Every row gives one point. The points of each table are mixes of a few directions, plus a little noise. Count the directions of each table, and those that both share. Where both have some left over, give the other angles between the two spaces (their principal angles), to ten degrees, smallest first.

First (5 x 2):
[[ 0.05 -0.08]
 [ 0.22 -0.34]
 [ 0.37 -0.57]
 [-0.47  0.72]
 [-0.18  0.27]]
Second, 6 rows:
[[-0.14  0.21]
 [ 0.36 -0.55]
 [ 0.46 -0.70]
 [-0.13  0.19]
 [-0.25  0.39]
 [-0.30  0.46]]
Directions: first 1, second 1, shared 1

First (5 x 3):
[[ 0.49  0.18  0.17]
 [-0.23 -0.10 -0.07]
 [ 0.52 -0.04  0.20]
 [-0.95  0.45 -0.39]
 [ 0.15 -0.49  0.10]]
Second:
[[-0.06  0.09 -0.03]
 [-0.33  0.53 -0.17]
 [ 0.34 -0.56  0.17]
 [ 0.43 -0.70  0.22]
 [-0.39  0.64 -0.19]]
Directions: first 2, second 1, shared 1

First:
[[-0.36 -0.26  0.01 -0.81]
 [-0.04  0.21  0.10 -0.21]
 [ 0.46  0.99  0.25  0.75]
 [ 0.02 -0.71 -0.29  0.37]
 [-0.05 -0.17 -0.05 -0.06]
 [-0.03 -0.07 -0.02 -0.03]]
Second, 5 rows:
[[ 0.05 -0.01 -0.10  0.57]
 [ 0.09 -0.26  0.10 -0.87]
 [-0.26 -0.08 -0.21  0.66]
 [ 0.45  0.03  0.25 -0.75]
 [-0.33  0.32 -0.05  0.39]]
Directions: first 2, second 3, shared 2

First, 8 rows:
[[-0.40  0.97  1.80  0.31  0.02  0.09]
 [-0.05  0.12  0.23  0.04  0.00  0.01]
 [ 0.18 -0.41 -0.77 -0.13 -0.01 -0.04]
 [ 0.16 -0.39 -0.72 -0.12 -0.01 -0.04]
 [ 0.02 -0.04 -0.08 -0.01  0.00 -0.01]
 [-0.10  0.25  0.46  0.08  0.01  0.02]
 [ 0.16 -0.38 -0.70 -0.12 -0.01 -0.04]
 [ 0.05 -0.12 -0.22 -0.04  0.00 -0.01]]
Second, 6 rows:
[[-0.51 -0.21  0.98  0.72 -0.46 -0.11]
 [ 0.06  0.02 -0.13 -0.37 -0.01  0.10]
 [ 0.39  0.24 -0.61  0.16  0.51 -0.11]
 [ 0.28  0.40 -0.29 -0.57  0.32  0.14]
 [-0.38 -0.23  0.66  0.36 -0.40 -0.03]
 [ 0.18 -0.22 -0.62 -0.30  0.04  0.02]]
Directions: first 1, second 3, shared 1

First:
[[-0.02  0.06 -0.01 -0.08 -0.13 -0.06  0.00 -0.05  0.04]
 [-0.03 -0.45  0.14  1.03  0.40 -0.09  0.14  0.17 -0.25]
 [-0.10  0.07 -0.04  0.15 -0.56 -0.38  0.02 -0.19  0.04]
 [ 0.01 -0.08  0.04  0.14  0.20  0.08  0.02  0.08 -0.05]
 [ 0.21  0.04  0.02 -0.64  0.84  0.71 -0.08  0.25  0.00]
 [ 0.01  0.67 -0.20 -1.43 -0.82 -0.04 -0.18 -0.30  0.38]
 [ 0.05 -0.12  0.05  0.15  0.36  0.17  0.01  0.12 -0.08]
 [-0.06  0.41 -0.14 -0.68 -0.80 -0.26 -0.09 -0.28  0.23]
 [-0.08 -0.59  0.18  1.39  0.49 -0.15  0.16  0.21 -0.32]]
Second:
[[-0.24 -0.01 -0.04  0.31  0.45 -0.08  0.14 -0.34 -0.24]
 [ 0.32  0.62  0.00 -0.96  0.15  0.63 -0.21  0.07  0.01]
 [-0.61 -0.16 -0.17  0.14  0.06 -0.37  0.34 -0.62 -0.58]
 [ 0.38 -0.15  0.15  0.26  0.95  0.50 -0.15  0.46  0.35]
 [-0.39 -0.49 -0.17 -0.27 -0.39 -0.51  0.17 -0.13  0.24]
 [ 0.08 -0.50  0.12  0.70  0.08 -0.12  0.04  0.37  0.10]
 [ 0.01  0.36  0.05  0.18 -0.42  0.05  0.05 -0.15 -0.70]
 [ 0.17  0.85 -0.16 -1.12 -0.34 -0.01 -0.33 -0.32  0.87]
 [ 0.19 -0.77  0.14  0.47 -0.37 -0.11  0.01  0.70  0.15]
 [ 0.09  0.24  0.07  0.28 -0.16  0.02 -0.03 -0.05 -0.23]]
Directions: first 2, second 5, shared 2
